Rows are points. A path goes straight from each point to the next, and from the last back to the first. The post is the endless flat space through its rows: a point in 2 columns, a line in 3, a plane in 4, and so on, so that a path can go around it. Count how often the path circles the post. Going back the other way cancels.
In the rows, 128 means zero.

Post:
[[115 117 125]
 [115 144 167]]
Path:
[[ 97 151 126]
 [ 92 114 150]
 [ 95  99 160]
 [133 111 182]
 [118  90 171]
 [ 90 140 214]
 [ 95 142 145]
 [121 162 118]
 [124 128 113]
 [114 151 142]
 [ 65 117 142]
 [ 79  82 160]
 [110  68 146]
 [ 87 115 164]
 [ 93 155 164]]
Times around: 0

Post, 5 rows:
[[109 149 172 174  95 144]
 [142 145 132 128 162 108]
 [104 169 209 144 129 151]
 [165  93 111  77 132 117]
 [150 108 115  68 119  76]]
Path:
[[179 164 104 133 145 163]
 [116 139 125 108 136 116]
 [136 162 167  43 195 136]
 [159 154 152 131 108 117]
 [192  86  99 129  82  90]
 [150 105 128 160 137 137]
 [109 107 136  90 184 145]
 [105 152 128 140 145  79]
 [161  91 169  81 165 147]
 [131 136 188 137 100 103]
 [122  90 130 138 135 139]
 [ 87 155 156 128 139 126]
 [119 134 109 149 100 167]
 [182 113  83 132  48 122]
 [177 144 120 148 136  94]]
Times around: 1

Post, 8 rows:
[[121 170 121 173 143 168 137  92 152]
 [ 95 108 128 100 147 120 163 131  73]
 [194 126  97 194  66 121 130 116 151]
 [ 75 128 128 116 138 102 138  77 116]
 [102 131 142 143 126  66 161 128  68]
 [145 166 146 151 112 170 105 123 149]
 [129 168  83 174 133 129  97  69 130]
 [162  87 161 174 142  98 111 123  94]]
Path, 23 rows:
[[ 85 113 117 133 105 106 127  74  65]
 [136 119 114 137  85 127 112  66 104]
 [182 136  94 194 123 128 144  95 131]
 [ 87 135 117  79 145  89  79  49 139]
 [157 139  96 152 146 178 100 139 145]
 [121 129  76 152 142  98  64  71 119]
 [106 208 138 170 130 118 144 120 128]
 [153  90 118 138 168 125 156 118  81]
 [155 131 104 153  88 118 178  95 127]
 [142 138 117 186 115 143 126  74 128]
 [ 63 101 120 134 131 104 186 124  77]
 [ 98 124 128 129 119 126 124 103 150]
 [111 107 190 138 171  91 144 168  93]
 [126 124 152 184  89 110  69 141 129]
 [170 129 127 224 125 136 113 121 104]
 [122 149 151 171 143 162 157  91 128]
 [142 148 121 151 150 122 147  80 101]
 [125 174  84  94 144 134 161 134  79]
 [136  96 106 180 172  95 152 109  95]
 [113 108 171 132 151 113 127 146  96]
 [154 141 111 174 130 112  98  95 150]
 [176 142  41 116  95 124 128 106  91]
 [145 183 149 156 106 142 124  83 124]]
Times around: 0

Post (13 x 14):
[[ 87 134  41 113 125 173 158 147 163 208  90 153 148 117]
 [145 153  68 161 164 127 149 233 201 124 142 122 171 102]
 [208 163 138 144  89 123 156 203 159  90 101  85  91 106]
 [ 71  95 140  84  54 142 110 109 100 159 132  98  91 131]
 [134 137 147 134 116  94 150  62 123 146  88  59 135  89]
 [ 98 153  60 122 117 125 122  72 107 108 108  89  83 131]
 [120 141 139 132 113 110 109  84 115 164 112 110 116 178]
 [149 134 175 143  92  93 100 138  96 156 109 135 120  92]
 [136  97 127 137 138 136 126 101  93 173 166 123 124 139]
 [145 107 119 121 122 109 175 176 194 133 188 179 109  93]
 [105  57 127 138 113 151 133 116 137  88  98 129  93 122]
 [140 122 142  80 119 135 140 135  90 139  96 129 132 145]
 [150 122 203 135 153 168 127  97 146  78 123 115 137 101]]
Path (19 x 14):
[[134 101 130 110 117 154 109  94 152 151 119 106 162 135]
 [111 121 177 105 126 174  81 134 159 134 123 127 115 129]
 [150 159 128 183 184 114 117 150 151 115 163  91 147  84]
 [127 136  89 165 114  95 146 151 125  96 123 129  91 137]
 [170 119 139 181  74 153 130 161 125 124 113 131 100 149]
 [155 134 111 112 103 149 167 146 127 198 107 135 153 141]
 [176 105 158  76  56  97 169  89 112 131 133  92 107 139]
 [142 105  78  85 130 137 130 159 125 123 117  76 128  97]
 [137 151 121 117 141 116 148 168 154 115 174  81  92  83]
 [132 140  88 185 132 162 143 164 166 189 100 127 120 125]
 [104 142 112 195 112 126 140 150 177  95 108 128 129 161]
 [116  49 107 159  44 190 141 162 165 145 112  81 146 104]
 [167 177 114 169 147 143 118 114 189 117 102  79 166  88]
 [131 120 109 123 110 159 118 120 148 148 150 133  91 126]
 [147  98  73  62 148 117 206 111 142 164  98 117  88 146]
 [ 75 148 102 159 152 131 117 132 159 158 147 101 140 144]
 [140 112 135 190  88 131 167 122 158 139 157 155 105 144]
 [169  76 150 165 107 149 111 145 112  90 161 161 153 106]
 [161 136  76 179 140 166 150 100 164 135 191  98 152 119]]
Times around: 3

Post (17 x 18):
[[113 142 178 132 149 134 152 161 130 130  79 119 163 129  70 129 168 105]
 [153 147  71 140 133 143 124  98 133 143 112  84 113 106 130 162 111 128]
 [118 178 154 111 167 136 111 144 124 123  58 116 115 106  90  94 199  66]
 [150 212 164 148 133 129 120 164 130 137 107 144 141  89  58 134 177  76]
 [125 138 108  96 148 145 110  90 113 116 169 102 142 119 132 154 152 106]
 [104 172  81 121 153 148 134  81  94 127  91 128 132 103 137 143 114 126]
 [124  75 185 141 105 145 138 114 149 140 150 162  84  81 134 115 103 109]
 [105 182 167 136 104 148 170 139 120 121  94 116 128 109  95 111 164  56]
 [104 183  79  94 130 168 125  87 145 146 107 100 121 133 126 182  91 129]
 [ 79 144  76 129 139 133 163 108 147 116 137 116  97 135 124 156 111 129]
 [143  98 134 159 109 174 143 109 158 157 153 171 100 123 157 114 137 155]
 [120  88 150 163  81 135 124  95 146 127 129 171  90 155 131  73 109 151]
 [110 141  85 131 120 172 121 138  98 140 132 111 107 127 120 167 134 143]
 [120 176 111 138 151 140 165 100  91 169 127 110  90 144 123 169 133 124]
 [125 161 123 141 153 164 131 111 119  99 124 110 112 136 148 171 109 154]
 [111 104 155 142 106 107 134 149 147 159 150 156  94 138 175  63 106 145]
 [157 122  87  99 141 159 141 112 104 125 136 143 110 137 134 159 103 125]]
Path:
[[130 209 128 115 137 114  92 151 116 111  67 148 133 146 123  94 139  97]
 [110 129 132 137 138 155 135 123 161  96  78 117 175 124 107 159  90 140]
 [102 118 114 158 169 147 124 182 140 115 127 152 177 158  64 148 148 180]
 [107 147 111 112 125 172 160 145 143 125 164 122 133 119  98 171 134  65]
 [ 93 177 108 190 108 113 143 134  90 153 137  93  88 115 140  58 160  95]
 [101 140 137 105 136 161 157 142 128 114 135 102 128 119 120 179 105 132]
 [143 220 113 156 143 129 111  94 144 153 104 168  97 129 107 129 198 163]
 [117  95 127  89 130 129 198 188 164 202 180 193 136 172 107 162 153 141]
 [159 169 122 140 108 132 136 113 169 138 169 110 129  92  90 179 115  48]
 [142 139 127 163 146 147 126 114 132 132 128 139  57 104  98 159  98 115]
 [103 193 133 176  97 169 167 113 146 140  95 118 138 146  83 138 101 143]
 [133  88 131 136 128 178 184  97 106 124 106 137 103  59  77 207  92 138]
 [149 109  97 141 134 170 125 114 105  82  56 164 106 131 131 125 146 172]
 [107 126 114 135 124 130 134 136 177 172 118 135 124 114 140 141 155 129]
 [152 175  89 172 180 186 125 146  90 148 138 117 121 117 185 163 185 148]
 [ 66 131 156 122 171 170 145 109 129 103 109 106  89 101 123 156 118 109]
 [161 100 152 169 155 178 153  92  85 141  84 164  68 195 121  86 140 213]
 [155 128 113  62 139 185 147  68 109 134 148 109  50 104 138 177 141 104]
 [100 241 131 114 138 126 142  93 130 113 106 119 130 150 126 170  89 120]
 [179 117 112 117 146 131 150 135 102 172 175 137 139 157 126 115 233  63]
 [ 60 117 136 124 179  66 161 121 118 152 197 119 124 161  88 114 167  81]
 [ 65 169 100  96 155 138 180 158 167  88 160  89 152 210 145 120  87 165]
 [ 78 143 111 125  94 130 152 112 150 124  94  78  91  79 129  89 101  88]
 [155  98 164 147 124 146 205 110  95 151 144 136 102 115 160 138 145 122]
 [ 56 145 169 129  96 129 116 138 109 150  57 159 120  97  92  70 190  75]
 [140 118 156 164 113 201 158 152 102 172 104 146 114 121 116 197  87 158]
 [120 156  88 177 140 121 116 189 106 141  89 180  87 110 115 112  93 162]
 [108 178 133 143 149 129  75 127 110 136 120  79 104  80 140 128  95 148]
 [110 170 153 148  59 148 132 159 162 163  63 161  79  80  63 109  89 108]
 [103  76 105 110 133 142 103 105 143 114  92 181 110 138 105  71 177 134]]
Times around: 5

Post (17 x 18):
[[ 93 105 135 100 103 136 134 147  98 124 124 137  96 139 105 129 130  96]
 [126 117 109 146 105  88 142 114 122 124 130 106  98 148 112 129 114 117]
 [ 88 134 204 107  52  98 137 133  84 126 101 112 102 127 116 142 126 137]
 [109 106 140 131 106  97 134 119 125 128 129  91 140 148 130 135 131 125]
 [123 134 125 146 111 146 102  95 127 176 123  90 145 105 116 148 122 155]
 [128 141 118  94 105  91 131 146 137 126 139 126  87 144 134 121 149 121]
 [101 131  85 138 132 115 135 106 162 151 119 152 128 130 129 118 126 146]
 [111 133 154 165  99 146 149 132 113 129 109 138 153 147 133 156 112 116]
 [ 91 134 125 139 112 129 129 141 145  78 126  95 103 150 131 126  76 115]
 [121  96 102 142 130 163 110 124 115 134 108 105 120 149 167 103 111  92]
 [130 146 131 150 129 121 163 142 114  95 102  98 165 111 138 143 134 141]
 [102 130  87 129 143 135 109 140 168 152 132 117 169  88 135 123  88 110]
 [ 87 107 140 146 138 127 102 143 153 126 106  86 104 127 157 153  98  90]
 [100 160 147 140  60 108 160 117  64 138 126 122 118 128 118 155 179 148]
 [124 103  97 139 122 118 129 133 140 121 152 141 121 101 153 150 131 122]
 [139 110  74 177 141 128 101 131 128 160 109 139 166 128 153 148 145 145]
 [112 115 118 169 133 177 105 139 126 160 136 116 162 114 128  90 121 106]]
Path (28 x 18):
[[113  70 129 142 135 116 138 125 110 126 129 105 127 164 120 135 128  73]
 [125  94 127 185  93  88 117 119  97 115 102  75 129 131 173 126 111  93]
 [ 78 182 105 152  77 134 128 129 139 105 106  98 117 139 176 140 112 150]
 [135 169 112 119  90  80 168 114 134 133 108 104 150 163 151 130 152 181]
 [100 124 134 132 109 159 139 101 108 153 105 159 135 171 149 118 123 143]
 [108 141 135 171  95 183  97 135 132 121 124 141 128 125 165 137  73 163]
 [138 119 151 112 121 144 135 160 103  71 114  66 118  73 188  85 130 141]
 [115 109 162 113 101 109 138 129 104 115  77 134 133 133 159 138  80 132]
 [138 127 141 174 109 118 149 118 117 140 146 131 138 146 100 141  96  83]
 [118 102 126 160 105  85 130 152 126 107 131 126 118 137 120 162 115  68]
 [ 82 131 153 157  93 152 122 142 106 128 136  58 127 137 119 136 190 142]
 [105 112 124 100 157 176 104 160 139 121 106  87 117 119 139 114 122 121]
 [ 99 109 146 161 136 137 125 141  95 142 113 111  83 183 145 100 156 108]
 [ 73  87 127 145 132 145  93 133  91 115 107  97 152 178 127  72 125 117]
 [ 73 129 143 141 103 129 142 148 140 136 129 148 145 156 110  87 118  72]
 [126 104  81 110 127 122 111 141 180 150 116 149 145  99 118 183  85 114]
 [143 110 139 123 106  97 138 102  90 151  81  71  99 138 174 141 161 121]
 [100 125 116 115 112  98 111 134 138 158 128 148 122 109 157 172 102 140]
 [ 78 145 126 182  93 108 151 135  99  92 140 154 135 119 162 125 108 117]
 [135 120 128 155 110 127 131 122 103 126 117 134 163 119 152 137 139 174]
 [137 160 107 157 112 158 120 139 107 127 138 132 100 100 180 141 127 148]
 [ 99 104 133 137 137 145 127 109 131  99 138  97  88 153  84 133 107 121]
 [ 95 117 212 183  77 139 110 137 121 173  67 191 143 201 166 139 141 128]
 [ 70 121 185 129  94 105 110 162 139  94  96 135 139 127 139 156  48  87]
 [113 127 122 100  75 101 136 120 122 145 154 139 136 102  98 133 138 118]
 [116 117  70 112 115 152 106 143 163 125 179 110 120   7 140 158 105 123]
 [ 74 120  95 150  87  81 144 120  86 154 124 111 131 121 164 149 150 127]
 [130 110 160 130 103 133 128  96 112 148 121 112 181 116 159 121 125 164]]
Times around: 4

Post:
[[124 162 135 112 132  95 132 122 117 158 143 149 105 150 162 140  89 144]
 [131 118 101 146 152 124 124 141 139 131 145 135 112 145 171 109  90 100]
 [153 160 166 120  70  77  98  75  97 113 134 180 196 111 128  96 170 200]
 [ 68 149 152 175 147 127 151  95  97 131 135 157  72 112 129  95 164 138]
 [158 171 140  96 151 114 106 148 153 129 149 144 139 121 130 179 130 116]
 [159 106 138 117 129  92 155  79 170 126 158 158 122 136 139 120 113 167]
 [150 145  95 114 114  58 126 177 130 126 167 156 152 121  61 125 127 135]
 [148 123 125 111 109 134 128  95 152 175 139 182 130 117 150 112  85 143]
 [109 154  93  96 167 115 141 132 134 129 133 128 123 121 134 128 136 163]
 [155 141  90 127 144 123 131 114 108 144 141 127  89 120 145 178 159 124]
 [168 114 143 125 200 160 106  70 124 189 171 126 137 123  92 130 125 191]
 [122 143 127 102  89 118  91 156 105 115 143 148  95 135 117 142 105 139]
 [141 129 121 148 130 130 136 141 108 134  88 141 107 133 102 121 114 117]
 [117 138 131 140 113 111  99 108 141 146 118 138 126 152  83  55 111 117]
 [130 135 120 158 110 110 116 123 153 154 126 131 155 120  82 125 104 141]
 [131 109  94 159 146 129 126 167 142 169 115 124  89 165 137 125 142 130]
 [161  75 174  97 126  51  80 127 110 182 148 112 136 120  85  97  96 153]]
Path, 27 rows:
[[104 156 127  68 135 129  97  97 125 144 135 139  69 164 116 144 111 181]
 [156 104 153 224  84  83 148 120 140 196 104 207 145  86  34  79 162 121]
 [119 116 146 110 213 139  85  97 126 191 175 115 108 106  68 124 163 193]
 [151 133  90  83 210 154  71  98 142 189 188 114 144 119 108  91 107 193]
 [122 197 145  62 134 123 116 116 103 165 164 126 143 100 149 141  92 147]
 [138 108  75  69 139 128 161  90 194 164 156 115 147 102 135 188 108 167]
 [117 107 115 112 133  94 129  75 153 153 178 144  75 125  92 121 141 157]
 [131 118 117 149 133 163 112  83 111 143 101 174  73  97 123 129 106 162]
 [196 128 110 139 135  74 144 156 112 147 175 139  94 111 137 165 147 119]
 [130 128 127  80 162  96 133 150 143 157 172 116  56 149 159 149 112 122]
 [166  72 139 156 116  60 214 111 117 167  96 154  95 121  72 121 128 126]
 [138 143 161  79 166 155  89  53 136 164  80 135 112 148 165 148 143 130]
 [160  65 113 164  88  71 129 119 141 150 136 194 108 126 146 102  82 160]
 [122 154 152 149  57  81 168 140  71  97  91 172  73  73  94 139 121 141]
 [130 151 122  99 131  89 108 158 145 134 130  91 196 133 131 135 130 178]
 [137  97 147 163 132 102 152 130 170 164 139 126 111 170 109 137 132 133]
 [124 110 163 159 146  72 138 167  94 127 168 189 156  83  75 141 141 156]
 [140 110 127  98  90  93  87 147 153 178 160 165  62 143 156 154 130 144]
 [123 133 139 124  74  94 151 147 112 143 144 218 101 107 181 110 112 166]
 [128 123 119  90 140  97  92 176 131 151 136  92 182 148 178 127 103 195]
 [114 119 150 133 137 134 142 106 106 170 136 107 100 132 116  92 109 111]
 [125 180 107  51 157 105 117 103 117 205 126 108 156 141 181 172  61 142]
 [ 83 194  55 141 145 115 129 121  76 118 165 142 105 150 169 144 139 159]
 [180 122  88  89 125  96 131 116 150 154 112 169 104 120 122 106 207 131]
 [121 185 157 119  99  87 107 148  99 115 166 170 155 115 175 114 113 149]
 [176 145 157  42 163  98 137 159 179 190 141 122 185 123 100 119 114 186]
 [143 118  97  64 175 112  88  81 156 154 183  92 146 170 132 108 154 139]]
Times around: 5

Post:
[[143 140 137  50  88 140 121  69 113 116 143 160 133 164 152 159 160 163]
 [152 134 148 183 126 110  85 151  91 164 147 175 106 118 136 197 109 142]
 [146 114 130 129 149 116 163  85 168 123 119 146 130 112  67 132 100 168]
 [ 98 114 184 171 143 118 128 109 138 121 131 109 128 152 187 117 105 159]
 [117 121 190 134 139  92 119 142 114 123  96 129 112 106 120 128  84 124]
 [137 154 157 161  61 158 146 122 158 139 143 118 111 143 118 113 154 169]
 [ 71 132 140 103 153 119 175  70 129  91 133  84 104 110 143 165 127 156]
 [132 129 136 144 166 108 108  76  95  94 124  99 135 101 179 107 133 117]
 [129 144 122 158  82 110  91 127 107 175 141  95 128 175  95 180 134 141]
 [ 80 131 153 126 161 144 139  50 179 107 127 163 157 133 127  98 162 160]
 [125 138 125  68 167 136  82 119 136 127 102 138 159  83 167 138 120 149]
 [134 135 230 128 160 146 178 111 100 149 166 152 102 104 163 123 110 170]
 [100 127 117 135 135  79  79 111  98 132  80 133 123 142 153 101 102 163]
 [108 115 135 109 134 144 116 134  90 119  88 103 118 128 131 155 136 134]
 [105  77 155 147 101 143 189 119 191 138 106 104 113  93 123  82  79 100]
 [110 160 151 167 103  93 124  90 128 176  91 109 115 148 174 149 113 127]
 [148 140 103 116 166  95 104 139 138 140 115 134 136 157 136 107 143 142]]
Path (26 x 18):
[[171 123 119  97 130 142  53 159 122 111 117 150 119 146 159 175 107 138]
 [141 154  89 106  89 135 123  97  88  71 101 102 122  91 140 158 130 133]
 [131  93 163 145  65 155 161 111 146 158 166 144 138  99 137 164  76 192]
 [137 153  92 138 145 127 131 136 111 160 105 188 112 133 124 152 159 176]
 [ 90 115 118  78 140 169 104  92 125 111 127 152 168 109  80 138 124 138]
 [119 158 210  85 122 183 134 138 168 166  93 124 124 136 147 125 118 161]
 [ 88 152 156  59 118 111 109  95 120  56 121  82 114 136 131 148 150 173]
 [128  86 121 119 129 121 148 123 123 158 168 128 112  91 142 119 101 139]
 [124 126 140 103 167 153 126  96 126 141  72 114 169 103 134 159 123 124]
 [139 110 111 140 100 141 148 154  79 151 112 100  84 146 161 101  98 138]
 [162 160 152 129 144 137 187  69 128 191 204 153  89 151 138 194 109 194]
 [115 133 116  98 135 138 157  82 104 146 128 174 113 156 139 140 154 154]
 [155 139 106 107 168 139 101 104 150 143  80 194 183 106 127 135 138 188]
 [128 125 145 160 163 133 151  74  94 108 117  46 174  57  92  76  87 133]
 [117 161 160 141 128 106 120  58 141 141 128 132 127 184 126 102 103 159]
 [104 109 146 127 177 114 137 117 102 142 106 118  98 177 235 167 132 104]
 [ 64 112 154  75 156 151 112  83 138 147 111 142 167 152 125 169 171 230]
 [119 134 107 116  69 103  76 159 121 107  71 121 129 121 144 126 140 141]
 [ 85  91 164 105 165 110 145 133 117  69  84 151 139 169 152  89 131 124]
 [194 154 195 157 103 130  63 105 105 161  97 150 171 136 130 188 128 164]
 [121  94  56 159 148 102  86 128  84 177  36 170  99 160 160 165 127 132]
 [103 210 145 109 120 149 102  82 128 143 128 136 124 113 128 220 188 134]
 [103 141 176 128 215  81 171 103 140 158 102 188 117 163 151 115 112 141]
 [ 97 168 150  75 169 153 170  57 121 103 154 151 154 100 170 138 180 151]
 [ 91 146 157 134 126  84 106 174 163 167  87 119 130  63 121 170 107 142]
 [129  87 166 179 155  99 130 101 129 202 153 107 112 217 145 154 114 117]]
Times around: 0

Post, 17 rows:
[[123 148  85 149 101 132 137 105 141 135 104 129 113 116 125 122 157 147]
 [166 106 157  99 153 174 133 148 149 133 109  57 111 148 114 130  90  98]
 [144 110 176  98 157 106 127  95 152  91 123  58 115 124  99 156 130 111]
 [149 148 160 165 120 101 147 149 103 167 151 165 142 152 187 137 139 178]
 [132 114  89 152 108  95 128  99 110 121 130 129 115  78 140 168 128 110]
 [132 144 158 118 104 140 126 163 147 111 131  39 106 152 114 155 102  81]
 [120 137 130 153 155 132 137 153 152 135 116 101 105 132 102 175  94 120]
 [147 168 171 140 133  84 119 151  64 148 123 188 155 177 135 105 120 166]
 [114 121 167 151 122 119  74 131  95 135 121 177 119 197 163 112 140 155]
 [134 141 104 119 122 104 152  97 113 109 119 145  55  98 139 154 131 149]
 [115 132 180 117 111 117 114 171  92 162 114 173 145 161 141 133 168 162]
 [135 136 157 111 110 161 140 128 145 101 109  60 136 149 126 170  76 100]
 [146 108 135 107 154 128 147 138 156  56  92 110 112 144 134 130 139  88]
 [158 159 138 115 132 148  98 150 175 111 127  75 126 110 130 155 106 126]
 [126 125  86 150 113 134 132 104 146 105 168 161 109  63 110 121 137 111]
 [140 103 125 119 128 135 123 162 128  91 141  86 133 160 119 147 103 155]
 [ 93 118 100 101 112 103 137 114 172 128 124 137  98  87 121 111 119 122]]
Path, 29 rows:
[[135 136 140 133 103  99 131 124 118 135 132 141 115 136  98 161 108 104]
 [127 195 110 143 132 114 121 156 198 148 170 106 137  94 105 139 102 150]
 [146 130 151 125  94 147 124 191  29 170 152 151 159 194 154 121 135 208]
 [140 170 123 147 114 159 140 192 135 149 147  89 135 132 137 160 159 100]
 [ 99 126 162 112 106 133 122 117 170 130  94  63  41 202 131 159 111  86]
 [189 200  97 204 121 174 142 180 192 188 141  98 124 119 123 155  29 163]
 [168  54 166 158 196  71 148 161  97 142 171 146 108 117 169 163 107 164]
 [123 151  97 205 122 135 120 120  95 186 172 105 144  89 152 189  51 162]
 [136 174 137 136 153 122  51 156 158  69 132 141 171 102  71  95 124  84]
 [123 118 144 138  90 118 118 139 106 134 117 131  68 152 174 167  89 196]
 [146 180  96 172 105 165 117 202 141 149 103 153 104 150 155 148  44  91]
 [134 116 128 137 113  72 132  82 117  88 112 149 137 163 121 155 151 127]
 [184 148 141 122 116 134 122 128 150 108 137 159 163  84 114  64 109  90]
 [115  85 160  80  83 136 128 141 152 169 119  60 129 151 136  85 114 166]
 [146 176  95 163  93 110 114 168 161  48 103 111  70 141 134 200 100 106]
 [142 115 157  87 117  94 139  86 140 142 122 128 110  99  98 157 116  90]
 [150 164 159 111 166  94 116 160 169 115 131 154  75 124 135 127 128 155]
 [159  57 190 163 146  96 156  64 121  59 122 116  85 139 189 134 136  63]
 [132  97 136  98 124 123 160 148 154 107 115 163  42 115 146 122 115 146]
 [110 125 113 119  91 156  94 123 150 126 102 152 136 163 136 158 112 146]
 [ 82 110 142 127 137 160  72 136 198 193 135  92 155 103  75 144 116  92]
 [169 121 160  80 187 129 133 123 140 118 121 127 120 102 138 138 145 189]
 [132  84 120 134 121  96 177 137 110 130 129  48  82 102 148 157  95  92]
 [148 139 140 140  71 170  97 158 179 122 145  90 125 150 178 125  84 161]
 [128 125 209 109 121  99 118 126 122  71 175 133 193 103 127 130 114 120]
 [129 102 170 131 141 147 121 179 137  87 143 143 187 115 157 121 176  62]
 [ 48 150 106 134  54 144  31 117 142 107 126 117 141 159 138 144 126  63]
 [113 108 149 106  69  98 108 101  94 107 122 147  86 167 121 117 160 109]
 [110  77 139 151 108 121 133 155 131 139 117 138 101 201 124  96  80 142]]
Times around: 0
